Each row is a point. The last column is the point's height on a tilted bowl or saddle (a function of degree 2), plus a little noise. Count its main directions that bend up, bend down and stay straight.
(in the rows, 128 means zero)

Points (18 x 4):
[[106 104  96 118]
 [102 150 192 124]
 [200  68 103 155]
 [ 82  33 187   7]
 [191 185 135  85]
 [128  81 129 108]
 [123  66  57 110]
 [163  69  49 122]
 [115 116  55 119]
 [149 161 153 115]
 [ 85  76 149  84]
 [124 168 107 113]
 [131 160 117 114]
 [140 111  62 113]
 [155 114 134 123]
 [ 54 165 156 162]
 [130 102 147 114]
 [176 161 131 105]]
Directions: 1 up, 1 down, 1 straight

Points (26 x 5):
[[186 119 173  83 157]
 [129 142  53  92 126]
 [166 112 118 115 142]
 [ 57 103 160 126 177]
 [138 108 214 145 131]
 [ 91 223 181 127 198]
 [ 85  85 148 105 159]
 [158 108 109 201 128]
 [203 112  77 145 206]
 [122 122 161 132 126]
 [ 71 114 164  69 159]
 [ 88 114 185  70 164]
 [122 161  36 165 192]
 [ 57 110 129 147 166]
 [ 57 147 216  79 223]
 [ 98 104  65 154 170]
 [185 126  48 170 220]
 [149 138 148 108 126]
 [ 82 171 141  76 127]
 [145 116 127 119 129]
 [134 123  70 176 162]
 [119 104 155  62 132]
 [154 131  51  66 119]
 [111  78  94 150 160]
 [193 139 181 137 148]
 [175  94 119  64 148]]
Directions: 3 up, 1 down, 0 straight

Points (48 x 7):
[[ 77 144 152 182  89 138 135]
 [ 88 143  38 116 174 121 123]
 [130 102 199 101 170 115  71]
 [109  67 164 126 109 126 102]
 [ 94 158 173 150 170 114 108]
 [124 128  99 168 140 145 101]
 [115  92  58 107 185 113 100]
 [ 97 102 249  62 150 134  51]
 [121 180 112 125 163 128  96]
 [108 202 114 177 145 113  76]
 [116 171 143 174  92 180  89]
 [ 87 179  84 166 143 133 112]
 [149 111 146 209  86 108  77]
 [146 190  37 133 224 103  57]
 [100  78 125 111  88 108  96]
 [182 122 155  58  97  50  96]
 [147 151 161 116  63 124  92]
 [122 116  78 168  68 185  60]
 [190 103  93  98 175 129 123]
 [103 115  77 138  63 111  83]
 [199 163 105 177 138  54  93]
 [130 172  93  78  78 160  71]
 [136 153 167 165  97  98  89]
 [107 120  82 137 199 128  98]
 [117 108 136 164 149  76  75]
 [ 81 150 191 196 187 143 125]
 [ 97  94  67  60 122 169  87]
 [129 166 108 153 127 127 100]
 [ 81 162 200 164  95  73  81]
 [101 149 111 145 155  88  99]
 [ 99  80 110  79 122 173  91]
 [165 126  93 132 117 150 113]
 [ 96 111  55 166 187 137  95]
 [165 186  74 147 142 121  94]
 [215 123 169  60 194 173  39]
 [ 90 180  64 118 155 138 119]
 [143 145 199  64 156 165  42]
 [203 119 100  98 138 171 117]
 [ 57 129 188 121 174 180 172]
 [ 67 141  72 160  95 136 124]
 [176  96 204 109 158 103  80]
 [142 136 109 153 129 133 106]
 [140  77  37 113 197 133  83]
 [163 137 156 132 149 134 102]
 [136 148  93 115 169 123 104]
 [143 191 136  97 143 173  62]
 [122 177 147  93 113 109  89]
 [120 119 122 151  76 135 102]]
Directions: 1 up, 4 down, 1 straight

Points:
[[145  81  81  61  95 139 169  78 143]
 [135  67 131  84 180 130  54  81 104]
 [211  69 109 109 135  98 129 161  72]
 [100 112 116 190 125 118 223  87 109]
 [ 61 133  58 143 144 160 100 143 127]
 [147 189  99 126 203 140  45  87 132]
 [106 119  58 104 161  54 162  80 187]
 [213 115  80 120  80 148 181 143 116]
 [130 145 172 170  85 123 130 143 149]
 [180 132 138 150  89 115 170 128 121]
 [127 149  62 115 149 137 139 146 163]
 [161  97  56  76 180 102 102 177 170]
 [171 129 114  84 176 163 165 130 156]
 [ 85  90 203 103  85 112 147  62 139]
 [136 194 139 186 125 168 145 158 121]
 [137 106 194  29 159 142  99 162  81]
 [205  98 141 174 155 121  92 136  33]
 [128 142 126 119 168 160 142 128 140]
 [ 62 104 127 105 159 189  98 108  79]
 [142  88 138  74 135 180 107 171 118]
 [139 134 106 146 107 134 128 230 203]
 [ 88  81 154 148 128  75  91  59 133]
 [ 59 111 138 126 140 134 170  93  68]
 [141 165 151 166 119 129 180 104 104]
 [ 95 120 108 133  91 142 125 176 156]
 [105 107 128 104 147 194  94 180 156]
 [155 135 116  68  95 111 172  83 107]
 [157 147  57 138 189 154 160 117 197]
 [132 142 133 121 134  29 161 135 143]
 [129 135 151 156  77 135 121 103 154]
 [137 103  95  77 140 123 168 153 138]
 [177 138  98 148 188 175 148 192 182]
 [115 126  61 232 178 169 149 119 103]
 [126 220 175  69 139  75 154 132  50]
 [128 121 219  86 110 148  96 110 117]
 [178 115 111 137 159 133  28 111  75]
 [123 218 111 116 119 172 176 173 136]
 [137 149 122 103  94 139  96 108 117]
 [150 140  92  83 191 112 208 131 174]
 [127  61 168  83 146  94 124 167 107]
 [154  68 165 138 154 126 186 164 127]
 [130 165 107  99 153 151  94  90 130]
 [129 166 200  36  40 147 140 134  76]
 [ 36 106 141 154 124 169  23 116  46]
 [165  64 134 131 165 169 110 112 113]
 [182  85 185 171 161  98 139 121  69]
 [176  99 156 152  86 172 109  82 170]
 [156  92 105 172 133 104  90 109 111]
 [105  74 118 240 133  74 176 143  72]
 [162 142 100  81 117 139 107 146 103]
 [133 163 118  58 156 166  72 109 109]
 [100 136 135 136 126 140 102 141 125]
 [ 99 156 125 139 136 174 172 165 159]
 [131   7 147 139  58 123 106 136 111]
 [113 170 144 150 103 161 123 182 176]
 [ 47 170 160  91 113 117 118  76  41]
 [145 134  50 145 163 163 141 161 193]
 [148 118 141  71 112 149 119 125 102]
 [ 75 149 126 170 212 103 164 102  73]
 [151 157 170 102  67  79 113 191 141]
 [149 148  92  95  87 124 172  95 120]
 [151 163 158 237 130 128 151 105  42]
 [136 159 111 108  86  91 146 154 114]
 [ 44  88 168 107 131 153 171 116  43]
 [114 151 113 217  65 171  91 141 162]]
Directions: 3 up, 3 down, 2 straight

Points (71 x 9):
[[109 171 140  96 177 142 135  65 113]
 [160  98  90 132 121  98 111 173 159]
 [107 155 130 115 224  90 103 100 117]
 [ 75 132 111  86  88 133  66  86  65]
 [181 124 164  56 124  63  88 144  34]
 [ 77 119 112  75 100 118 120  78  62]
 [121 136  82  92 141  27  65 130  41]
 [131  93 121 169 143 144 135 171 167]
 [134 113 170 102 113 120  94  70 115]
 [ 72 129 122  53 127  86  88 114  51]
 [100  98 109 133 152 123 121 143 142]
 [115  50  53 146  75  68 168 108 143]
 [ 96 108 130 175 149  85 133 167 140]
 [150  95 104 158 156 114 161  89 188]
 [175 101 144 136  89 166 118 159 145]
 [154 151 125 145 159 178 131 226 148]
 [152  54 103 119 111 155 114 132 158]
 [ 86  89 122 105 170  85 132 118 119]
 [ 83 106 143  85  87 155  63 224 113]
 [ 82 113 162 164 174 173 138 167  98]
 [182 102 134 158 153 132  62 158 139]
 [129 154 123  80 215 158 108 102 110]
 [ 68 193 141 129 149 124 109 155 121]
 [123 127  85 121 220 139 110 148 173]
 [184 121 143  80 115 145 159 122 115]
 [169 137 105 138  84 181  84 105 147]
 [118 160 124 114 141  77 182 162 133]
 [ 93  55  78  99 128 105  84  97  92]
 [150 120 128 117  62 124  79 182 139]
 [178 140 126 121 125  64 175 107 117]
 [184 113  42 116 173 131 125  77 186]
 [118 114  70 109 135 171 116  19  93]
 [153 150 154 105 122 138 116 172 128]
 [135 234  19 126 137 163 104  70   7]
 [113 163 210 194 162 157 114 127  92]
 [114  68 107 121  88 134 100  84 118]
 [137 147  88  97 119 148 101 162 124]
 [190 187 167 210 126 191 123  80 113]
 [110 110 150 121 130 114  46 167 118]
 [ 98 141 116 197  87 112  81 123 101]
 [ 56 177 181 157 106 200  80 118 126]
 [ 85 133  89 115 167 113 139 188 135]
 [ 65 157 162  95 136 115 123  82 108]
 [151  99  80 102 118 143 146 144 156]
 [117 117 126 136 124 108 226 163 168]
 [ 96 140 130 187 165 156 140  91 122]
 [ 58 165 123 114 141  82 160 180 117]
 [139  90 142 141 124  87 159 179 156]
 [132 151  63 132  91 130 109 131 108]
 [182 146 180 207  83  77 116 169  75]
 [138 136 167 155  74  62 115 123 133]
 [124 138 165 170  67 211 123 148 153]
 [141 186 105 192   7 163 189 131 157]
 [136 177 124 108 125 162 151 125 144]
 [136 202 208 166 136  78  84  72 100]
 [144 209 162 114  88  88 117 141 125]
 [184 148 135  45  81 156  73 105  67]
 [150 125 146  69 134 160 120 128 101]
 [121 147 206 142  84  53 122 111 147]
 [ 50 132 203 149  77  85 137 172 157]
 [132  89 104 168 131 120  45 169 154]
 [113 160 161 114 150 158 184 115 143]
 [ 52 124   9  99 192 131  65 170  60]
 [124 107 141  98 137 110 102  80 110]
 [151  99 171 173 103 141 129  93 142]
 [130 106 119 152 140  88 111 107 144]
 [ 73 108 136 180 152 169 151 156 106]
 [156  60 138 183 111 107 100 100 164]
 [210 123 104 156 130 159  79 109 152]
 [126  88 121 151  74  80  93 137 138]
 [106 150  53 146  86 132  73 181  96]]
Directions: 1 up, 3 down, 4 straight
